Each row of a before or after table is a point. The points were changed in one or more steps. Then noise was added and the rows were shuffled. The steps act on columns, c1 being the first. Write out the steps. A step turns or swaps two columns, mirrors them in a line or flattens them onto one, adds a multiple of one to another, or multiplies or shifts one. Angles are multiples of 10 degrees, from the lower column toward the higher: turns from -170 to 170, lines from 10 to 170 but not 90. Use the fewest steps. Two steps may share a column if one is a turn and the other turns, adds or multiplies; they go together, in the order done. Otherwise the lowest column goes first.

Before (9 x 2):
[[  2  -4]
 [-11 -69]
 [-45 -36]
 [ 47 -51]
 [-13 -40]
 [-27  49]
 [-18  52]
 [ -9  44]
 [ 78   1]]
After, 9 rows:
[[ 33  33]
 [-17  -6]
 [ -7  82]
 [  1  26]
 [ -5  -8]
 [ 19 -20]
 [-12  77]
 [ -5 -37]
 [ -4  75]]
Steps: multiply c1 by 0.4; shift c2 by 30

Before (11 x 8):
[[ 18 -19 -12   6   3 -13 -95 -24]
 [-17  40  -3 -51   8 -19  39 -73]
 [-12 -20  -6  -1   8  12   4 -14]
 [  8 -29  -8   4  -6 -20  -8   6]
 [ -3 -21  10 -31  20  51 -29   6]
 [-21 -35   2 -31  42  -4  31  12]
 [ 32 -34 -11  14  38  -3 -37  -3]
 [ 34 -36   8   4  15  -2  22   4]
 [-12 -18  -7  13  30   9  30 -10]
 [-10  52 -12 -25  21 -19  45   0]
 [-10 -21  68  19  32   1  39   2]]
After (11 x 8):
[[ -9 -20  67  18  32  -2  39   1]
 [ 19 -19 -12   7   3  14 -94 -25]
 [ 33 -35   8   5  15  -1  22   3]
 [-21 -36   2 -31  43   4  31  12]
 [-18  39  -4 -53   7  19  38 -73]
 [ 31 -36 -11  13  39   5 -38  -3]
 [-10  53 -12 -25  19  18  46   1]
 [  9 -30  -7   4  -5  19  -9   6]
 [ -3 -20  10 -31  19 -51 -29   6]
 [-11 -20  -7  13  30  -9  30 -11]
 [-11 -20  -7   0  10 -13   3 -15]]
Steps: multiply c6 by -1

Before (10 x 12):
[[-50 -18 -21 -17  33 -47  32 -39 -28 -48 -37 -59]
 [-20 -12 -43   0  65  16 -16   2  -9  52  22 -62]
 [ 26  14 -16 -68  -9  18  70 -61  24 -60  15  83]
 [ 72 -22 -27  35  78  23  -6   5 -70 -34  93  73]
 [-37  27   5 -15  10 -32  -2 -37 -66  36  95 -47]
 [ 20   6 -37   5   0  -5  62  10  16   5  40  -3]
 [-23 -54  72 -14  30  21  -3  -4  11 -24 -33  -9]
 [-57  39 -28 -32   5  -9  18   8 -39  39  34  21]
 [-71  -7  53 -76  21 -11 -30  16 -17 -67  25  -2]
 [  1 -23   8 -41 -50  38 -52  -4  25  10  21  66]]
After (10 x 12):
[[  3 -20  41 -40  32 -19 -64  66  57  11  21  -3]
 [ -1 -19 -75   2 -29  -3 -26 -62 -10  51  22  -2]
 [ -1 -16 -38 -14 -11  -6  52 -58 -16 -48 -40 -37]
 [ -7 -21 -71  33 -42  12 -19  75 -93 -36  97   3]
 [ -3 -56  34 -12 -68  12 -20  -8  22 -29 -33  -3]
 [  2  35 -23 -30  14  10  17  24 -17  38  32   7]
 [  4   4 -27   4  22  45  47  -5  13   6  43  12]
 [  3 -10  26 -75 -50 -31  -8  -2  37 -69  26  18]
 [  3  13  -9 -67  19  68  31  86  72 -56  16 -60]
 [ -2  25  -6 -18 -12 -21  25 -50 -55  38  95 -34]]
Steps: multiply c1 by 0; mirror c3 and c5 in the line at 160 degrees; add -0.7 times c4 to c9; turn c6 and c7 by -50 degrees; swap c8 and c12

Before (11 x 20):
[[  1 -24  30 -17 -16  38  30  -8  -1  11  27  52 -52  11   7 -15  -6  44
  -10 -57]
 [-37  -9   5   7   9   9  44  41  21  53  42  12 -40 -49  53  18 -39  30
   44  55]
 [-10 -22  31  17 -49 -48  54  47  -8  -6 -44  30  -9 -10  -9 -33  23  34
   54  14]
 [-19  11  -7 -25 -20  35 -28  12 -31 -19  -5 -23  22 -60  27  26 -48  57
   -8  20]
 [ 70 -25 -43 -29  -9  13  25  51   2 -28   9 -23 -26  32  56 -40 -38  15
   60 -64]
 [-40 -40  51  18  19 -13  38  40  -9 -49  50  22   0  -5 -49  32   5  -1
  -11   5]
 [ 25   6  22 -48 -36  -9 -19 -29  81  -5 -49 -64  27 -56  48   7  -7  -9
  -18 -26]
 [-45 -25 -46 -70  28  62  16 -44  -3 -28  11  76 -16   3  21  42 -22  45
   64 -14]
 [-33  -1  15  -3  -5  32 -17  10 -47 -88  25 -42 -18 -29  23  32   9  25
   83 -45]
 [ 51 -44  65 -19   2  -8  12 -20  27  25  34 -15 -18  15  -6  13 -39 -15
   -4   9]
 [ -9 -57   2 -16 -27 -17 -19 -29   8 -13  13 -26 -41 -40  25 -33  25  -4
    3 -19]]
After:
[[-41 -39  51  20  14 -13  33  38  50   0  48  23   2  -4 -50  33   5  -2
  -18   4]
 [-38 -11   3   7   9  16  51  41 -56 -12  43  12  -5 -50  52  17 -39  31
   35  56]
 [ 69 -25 -42 -28  -4  18  36  51  28  -7   9 -23  -5  31  57 -42 -38  15
   56 -64]
 [-44 -24 -47 -69  18  64  27 -46  30  -2  11  76 -10   2  21  42 -20  45
   60 -15]
 [ 24   7  23 -49 -25 -13 -21 -30 -10 -80 -49 -64   2 -57  48   4  -7  -9
  -14 -27]
 [ 51 -42  64 -18   2  -3   9 -20 -29 -22  35 -15  -1  17  -4  14 -39 -15
   -6   7]
 [-34  -1  16  -5  -3  35  -2   9  95  32  27 -42  -6 -28  25  31  10  26
   85 -44]
 [-18  10  -6 -27 -15  31 -29  12  25  28  -5 -24  -5 -59  26  25 -46  56
   -3  20]
 [-11 -58   1 -18 -19  -9 -18 -29  10 -12  13 -26   2 -42  27 -34  26  -2
    6 -19]
 [  1 -25  31 -19 -11  45  28  -8 -10   3  29  51  -9   9   5 -16  -5  43
  -15 -58]
 [-12 -21  30  14 -34 -43  62  46   8   7 -45  29   8 -11  -8 -32  23  34
   45  13]]
Steps: multiply c5 by 0.7; flatten c6 and c13 onto the line at 170 degrees; turn c7 and c19 by -10 degrees; mirror c9 and c10 in the line at 130 degrees

Before, 13 rows:
[[-13  -6  22 -16   0 -14  -4 -42   0 -14  -5 -21  10  12 -25   2 -15  16
  -14  -7   1  -7  -2   3 -15   7 -17  25  16  -6 -20  -3 -29  -8   8  22
   25  34 -17  -2  20 -14  11 -17 -35  18  28  -3]
 [-25   2   2  22 -20  13   6   3   5 -11  -3  -6  22   7 -16  11 -26  -8
  -13 -14   3  11 -16 -37  21  28 -21 -11 -13 -14   1  -9 -22   8  20   2
   -8   6 -18   0  -5   2  -9  18  -6  27  -6   7]
 [-12 -18  -1  20  22   2  16  11  15 -17  12 -21  29   2  -1   3  10   9
  -34  30  24   2  -6 -41  -7   2  18 -17   6 -15 -21  28 -13 -24 -34   7
   -8  -5 -15 -14  11 -54  12 -17 -30 -23  -6   6]
 [ 51 -16  42   7   6 -53  20  -5  22   8  23  -3  28   4   0  -2  -8  10
  -27 -17  33  -2 -47 -15  19  30 -13  13 -34  -5  -7  18   1  15  17 -13
  -74  -4  -8   7  15 -20  17   5  -1  26   1   0]
 [-14   9  -9 -19 -16 -32   6  -6  -6 -11  41  19  22  -5   9 -14  -1  -3
   -7 -23  37  12   7  95 -21  27  15  10  22 -18 -22   0 -17   8  11  18
   -3  35 -15   8  20   2   0  34  -1  -8  11   4]
 [-26 -26  14 -17  10   6  12   5  -3   6  -7 -13  20  -4  13 -13 -19  10
  -28  35   6  11 -10 -40  -2  -2 -26 -27  10 -15   5   1   6 -21  11 -29
   27  -1 -20   4  11 -15  -6 -16  -7  24  11   7]
 [-24 -11 -10  -2  -9  14  16   4  -6 -13   7 -15  31   0 -21 -10 -17   7
  -13  10   0  46   9  46 -15 -29  28 -24 -14  32   9   0  17  -2  28  12
   -5   1 -13 -36  17 -58   7   3  -8  25  -8 -14]
 [-24  -7  20 -23   3 -15   8  -1  17   4   5   9 -53 -22  -8   7 -15 -40
  -14 -24   0   4  11  15 -15  10 -20 -14  17   2   5  -7 -16  16 -60 -51
    8  15 -15   2 -37   2  35   0 -20  28  -3  10]
 [ -2   7  32 -20 -18  13 -65   9   2 -28  -1 -19 -10 -19  14   7 -22   7
  -32  -2  14  -4 -12 -29 -20  32 -10 -27  11 -14 -11  -9 -17  14   9  21
    8   3  17   0  -6   5  15 -12  -7 -26  -7 -23]
 [-23 -25  -9  -1 -14  11   0   3  12   7  18 -18  20  -8  16  -5 -24  12
  -32  -5   9   3   3 -27  -1   5  15 -14   6 -17   7  15   0  12   8  10
   23  11  11 -12 -11  -3  20  -1  -2  -4  15 -10]
 [ 25   5  -6 -21  36 -26  15   3  15  -3   4  50   7   5  11   2  14  13
  -33  39  28   7   0  27 -23  31 -23  18 -38 -17  -1   6 -16   9   6  17
    4  12  -3 -11  13  -2   1 -19 -16  -8  -2   9]
 [-25  -1  13  18 -17  -2  14 -13  10 -14   7  -6  16  11  11 -10  11   9
   36 -22   5  12   4 -40   2  34 -23 -29 -14   4 -15  -9 -14   7   8  -3
   16  -4 -17   8  17  -9  17 -14  -1  24  -7  -6]
 [ 69  -7  -6 -23  20  15 -66  12  13  -4   1 -19  22 -19  -4  -8 -17 -18
  -34  -2  15  -5 -22 -36  40   9 -21 -21  19   9 -10  -6  -9   0  33  22
  -34  -5   8   5   8   0  22 -18  -5  27   3   2]]
After:
[[ -1   8  31 -21 -19  15 -66   8 -21 -25  -2 -19  -9 -22  -7   7 -22   4
  -32  -3  16  -6 -11 -30 -20  26  -8 -29  12 -15 -10  -9 -19  15   8  21
    4   1  16   1 -11   4  15 -11  -6 -30  -4 -22]
 [ -9 -17  -1  18  21   3  17  10  18 -17  10 -20  27   1 -12   5   8   9
  -34  30  27   3  -9 -39  -5  -7  15 -16   6 -17 -22  29 -14  22 -35   7
   -7  -6 -11 -14   2 -56  12 -16 -29 -18  -6   5]
 [-22  -5  19 -21   3 -17  10  -3 -21   4   9   6 -52 -20  13   8 -13 -40
  -15 -25   0   3   9  16 -14  -4 -20 -13  17   1   3  -4 -15  13 -60 -49
    7  15 -16   2 -32   3  37  -1 -21  28  -3  10]
 [-14  -6  24 -13  -1 -14  -3 -42   6 -13  -7 -22   8  13  -7   2 -15  16
  -14  -7   0  -8  -4   6 -11   3 -14  25  17  -8 -16  -2 -33   9  11  21
   26  35 -17  -2  15 -15  12 -18 -36  31  26  -2]
 [-24 -24  11 -15   9   6  10   7  22   6  -6 -16  20  -3  27 -14 -16   8
  -28  37   7   9 -11 -40  -3  -1 -28 -26   8 -15   6   0   7   0  12 -29
   25  -2 -20   5  29 -13  -2 -17  -9  10  11   9]
 [-24 -11  -9  -5  -9  15  14   1  11 -14   6 -14  29   0   1 -10 -17   7
  -12  13  -5  44  11  43 -13 -14  29 -25 -13  32  10   2  16 -19  26  11
   -6   0 -13 -33  19 -59   9   1  -9  34  -8 -13]
 [ 22   4  -6 -21  37 -28  17   0 -16  -1   3  49   9   4   3   2  14  11
  -32  39  26   6  -1  26 -19  13 -21  19 -42 -14   0   5 -13  26   4  15
    6  10  -1 -12  14   1   3 -21 -18 -16  -2  10]
 [-26 -25  -9   0 -15  11   3   2 -17   7  19 -16  22  -5   8  -6 -26  11
  -35  -7  10   3   3 -28   0  -3  13 -14   7 -17   2  17   0   6   7   9
   22  11  12 -10  -4  -6  19  -5  -1 -11  15  -9]
 [ 66  -4  -6 -24  19  16 -67  11  -6  -5   3 -21  21 -22  14  -8 -15 -16
  -34  -4  17  -8 -22 -35  39   0 -21 -18  21   8 -10  -4  -7  13  34  20
  -34  -3  10   6  21   1  19 -18  -3  21   5   1]
 [ 52 -15  41   6   5 -54  20  -6 -26  10  23  -2  29   2  16  -1  -7   9
  -25 -15  31  -2 -45 -15  17   8 -14  15 -33  -4  -8  21  -1  30  16 -13
  -77  -4  -8   8  29 -19  20   6  -1  19   0  -1]
 [-26   3   1  22 -23  13   3   2 -17 -13  -2  -8  21   7   6  12 -27  -9
  -13 -14   3  13 -18 -38  22  18 -22 -12 -15 -17  -1  -7 -24  20  19   4
   -6   6 -17   1  -4   3  -6  18  -7  32  -5   8]
 [-26  -2  13  19 -17   0  15 -14 -17 -13   8  -5  16   8  25 -10  11  10
   37 -25   5   9   3 -38   3  19 -22 -27 -11   2 -13  -9 -15  27   9  -5
   12  -4 -18   7  35  -9  14 -14   0  13  -5  -5]
 [-13  10 -10 -18 -14 -32   5  -4 -13  -9  41  20  22  -7  -1 -15  -2  -5
   -8 -25  36  11   8  96 -22  24  14  10  24 -19 -19   1 -18   9  12  18
   -3  35 -15  10  21   5  -1  34  -5 -12  10   4]]
Steps: turn c9 and c26 by -40 degrees; turn c9 and c34 by 110 degrees; turn c15 and c46 by -40 degrees; add 0.7 times c15 to c41

Before (12 x 64):
[[-11 -33  28 -34  45  22  -1 -18 -32   5   0  29  42  11   7  -8  10  -2
  -21  26 -17   6  26  14 -22 -30 -38  -3  21 -12 -27   9 -32  50   3 -17
    3  45 -37   9 -10  16  13   9 -24  10  -7  12  19  -1  -7  -4 -16  44
    5 -10 -38  42  -8  10  16 -23 -11  -6]
 [-48  -8 -24 -30  45   8  39  49 -17  12   0   4   5  42 -15  -7 -55  47
   14 -12  17  47 -10 -21 -21 -15 -40   6  32   9  37   8  70  11 -29 -26
  -23  16   2  -8  26  25  18  59  -5  -3   0  10  27  23  -3  42 -17   9
  -15 -23  20  12  -5  42 -51  24 -70  33]
 [-22 -28  34 -26  29   6   4  26 -18  17 -30  28  37   8 -20 -20  12   9
  -29  -5  16   0  28  -9 -13 -23 -58  38  32   4 -24  26  12  95  -1 -46
  -49   8 -18  19  -4 -33  46  18 -23  -4  16  30  21  -8   1  47 -12  24
   16  10  -2  14 -21  30 -16 -11  -3  -8]
 [-11   2  32 -17  11  -1 -27  -6 -21 -22 -10  40  35 -23 -10 -44  35 -19
   -4   8 -29  16  16  35   4 -26  11 -36  15 -15 -34  -2 -23  69  43  -9
  -12  -3 -45  34 -48 -55  22  40  -4  12  18  15  23  -7  21  -4   2   6
    8 -23 -12  25   4   5  16 -29   9  -2]
 [ 26 -12 -17  -5  27 -11 -28 -48  -6 -26 -26   6  11 -32  42 -33  60  12
   -2  11 -19 -10  17  40  30  22  -1 -42  17 -10  31 -39 -24   5  28  37
  -25   4 -50  51  21 -10   0  -8 -22  35 -63 -25  30   9  34 -23  30 -50
   23  16 -24 -59  42 -26  25 -27  65  13]
 [ -7  30   0   2  39   7 -20 -32 -22 -28   4 -10 -25   1  34 -18  11  -6
    4  17  -4 -27  24  42  24  41  -8 -25 -27  27  27 -56  51   2  -6  66
   18  24  -1  69  22  13  37 -34   1  39 -43   1  11  60  48  -8  48 -34
    1  40 -30 -43  69  -8 -34  -1  30  11]
 [  7 -14  54  -8  41  -2 -14 -41 -36 -22 -29  12   8 -52 -15  -7  32 -17
  -10  20 -41  -8  32  40  -2 -12  -1 -10   8 -24 -32 -26   1  52  39  12
  -18 -22 -24  -8 -35   3  -3  28 -32  25 -55 -17  13 -10  15 -12   2 -40
    4   4 -14 -43  17 -10  13  -8  28  33]
 [ -2  17  27   8  10  25  37  32   8   6  40 -40 -35 -13  32  46  26  47
   18 -28  -1  62 -60   5  22  59  32  30  14  16 -39 -36   5  41  63  56
   14  68 -26  56  10  41  24 -58  45  42 -34 -49 -56 -36  -3  13  47 -59
  -30  21  36 -38  27  15 -11 -38  -1  75]
 [ 21 -23  51  32  -2   7 -46 -25 -28 -25  -9  -1  17 -30  16   3  57 -17
   12  29 -50 -29  34   3  26  -6   1 -52  24 -14   3 -27 -12  34  20  25
  -22  -6 -49  20 -28 -12  29   3 -27  67 -28   3  10 -31  16   1  28 -18
   16  20 -20 -22  35 -18  40 -39  -2   6]
 [  1 -52  20 -45  29  16 -28  35 -20  -3   3  27  35 -12 -39  -6  -3  19
  -10  14 -36   6  -1  31  -7 -30 -67 -41  44   4 -13  11  20  39  18 -19
  -18   3 -17  -4 -30 -15  13  10 -20   0  12  48  32   8  -5  23 -14  46
   14   0 -16   0 -35  -1 -32 -13  -1  10]
 [-70  20  -1 -25  -3 -14  34  51 -20  -7  12 -22 -32  28  31  41  -5  53
   25 -18  52  40 -37  -5 -11   2 -41  23  -1  38  25  -6  20 -13 -16  19
   20  52  67  28  50   6 -13  -1  25   5 -55 -12 -17  14 -29  57  18 -39
  -31  -1  20   0  20  13 -54  17 -19  56]
 [-73  -8 -64 -42  -5   7  40  27  23   6  14  20 -22   5 -20  32 -35  42
   21 -34  31  22 -26  -3  -5  11 -46  37  16  41  18   9  27 -11 -45  18
   18  24  32  31  20  34  24  -1  31  -4 -63   8 -21  20 -22  61 -14 -42
  -19  -1  19  15  22  75 -30  41 -47  43]]
After:
[[ -9 -32  29 -35  47  22   0 -17 -30   7  -1  46  43  11   5  -8   8  -1
  -21  28 -17   3  28  14 -23 -29 -37  -3  21 -12 -28   9 -33  51   4 -15
    5  -1 -38   9 -10  16  13  10 -24  10  -6  12  20  -2  -1  -4 -17  44
    7 -10 -39  44  -8  11  14 -24  -9  -7]
 [  6 -14  54  -7  41  -2 -15 -40 -36 -23 -28 -65   7 -53 -14  -8  31 -18
  -10  19 -38  -9  32  41  -3 -13  -3 -11   9 -26 -32 -25   0  53  41  12
  -17   1 -24  -8 -37   6  -3  28 -32  23 -54 -18  14  -8  19 -13   2 -41
    5   8 -14 -43  17 -10  11  -8  28  32]
 [ 26 -14 -16  -7  27 -12 -26 -46  -7 -26 -26 -41  11 -31  44 -33  59  12
   -3  10 -17 -10  20  41  28  21  -2 -43  17 -10  31 -38 -24   7  28  37
  -23   0 -50  49  22  -9   0  -7 -24  35 -62 -26  29   9  32 -22  29 -52
   22  17 -25 -58  41 -25  26 -29  65  13]
 [-75  -9 -64 -42  -7   7  41  26  22   6  13  28 -22   4 -20  33 -38  45
   21 -32  30  21 -28  -3  -6  12 -45  39  17  41  17   8  27 -10 -45  18
   16   3  30  31  20  33  25   0  33  -4 -63   7 -21  22  -2  60 -15 -42
  -19 -29  18  15  22  72 -32  39 -46  43]
 [-70  22  -2 -25  -3 -14  34  52 -22  -6  13  20 -31  28  29  42  -5  52
   23 -19  53  40 -38  -4 -13   1 -42  22  -2  39  23  -5  18 -15 -17  20
   19   0  66  27  50   5 -12  -1  25   4 -55 -11 -16  15  -5  55  19 -38
  -32 -33  18  -2  20  15 -53  20 -19  56]
 [-44  -8 -27 -30  44   8  37  48 -15   9   0  66   5  42 -15  -7 -56  48
   14  -9  17  48 -11 -21 -20 -16 -40   8  34  11  35   9  71  12 -29 -26
  -22   0   3  -7  28  26  18  60  -4  -2   0   8  26  24  13  42 -17   9
  -14 -16  19  12  -2  40 -51  24 -72  35]
 [  2 -53  21 -44  28  19 -26  34 -21  -1   4   9  34 -11 -38  -5  -4  19
   -9  15 -35   5  -2  31  -6 -31 -67 -39  44   3 -13  12  18  40  20 -20
  -17   2 -17  -4 -31 -15  14  11 -19   0  12  48  31   6 -23  23 -15  48
   14  13 -15   1 -37   0 -32 -13  -1   9]
 [ 21 -22  51  32  -3   7 -46 -26 -30 -25  -8 -45  17 -28  16   3  57 -16
   13  28 -51 -26  36   2  28  -1   4 -54  24 -14   1 -27 -11  33  21  26
  -21   1 -50  20 -27 -11  29   3 -25  69 -27   3  10 -30  13   1  28 -16
   14  10 -20 -23  33 -19  40 -37  -2   7]
 [ -2  18  27   7  11  25  38  30   8   5  40 -56 -36 -13  32  47  26  47
   19 -28  -2  61 -60   6  21  60  32  31  13  13 -39 -37   7  40  65  57
   14  -2 -28  57   9  40  25 -58  44  41 -34 -48 -55 -37  -3  13  46 -59
  -26   0  38 -39  26  15 -11 -39  -1  76]
 [-20 -27  36 -27  29   5   6  26 -18  16 -33  39  36   7 -19 -21  12   8
  -30  -2  15  -1  26  -9 -12 -24 -58  37  33   1 -23  25  12  95  -3 -47
  -51   0 -19  20  -6 -34  49  20 -23  -3  16  30  23  -7 -21  47 -14  25
   14  17  -1  13 -21  32 -16 -11  -4  -8]
 [-10   1  32 -15  10  -2 -27  -6 -20 -24 -10   6  35 -24 -10 -44  34 -22
   -3   9 -29  16  15  35   4 -26  11 -35  16 -16 -33  -1 -24  67  42 -10
  -11   3 -44  35 -47 -54  22  39  -1  12  18  15  23  -5  34  -4   2   6
    6  -2 -12  24   5   6  15 -28   8  -2]
 [ -9  31  -1   2  40   7 -18 -31 -25 -28   3  -7 -26   1  33 -20  11  -6
    3  15  -3 -27  23  40  24  41  -9 -27 -28  25  28 -54  51   3  -5  66
   18   2   2  69  24  13  36 -34  -1  41 -40   3  10  61  38  -8  49 -33
    2  32 -29 -40  70  -8 -36  -2  29  11]]
Steps: add 1.5 times c14 to c12; multiply c38 by 0; add -0.7 times c59 to c56; turn c51 and c56 by 50 degrees
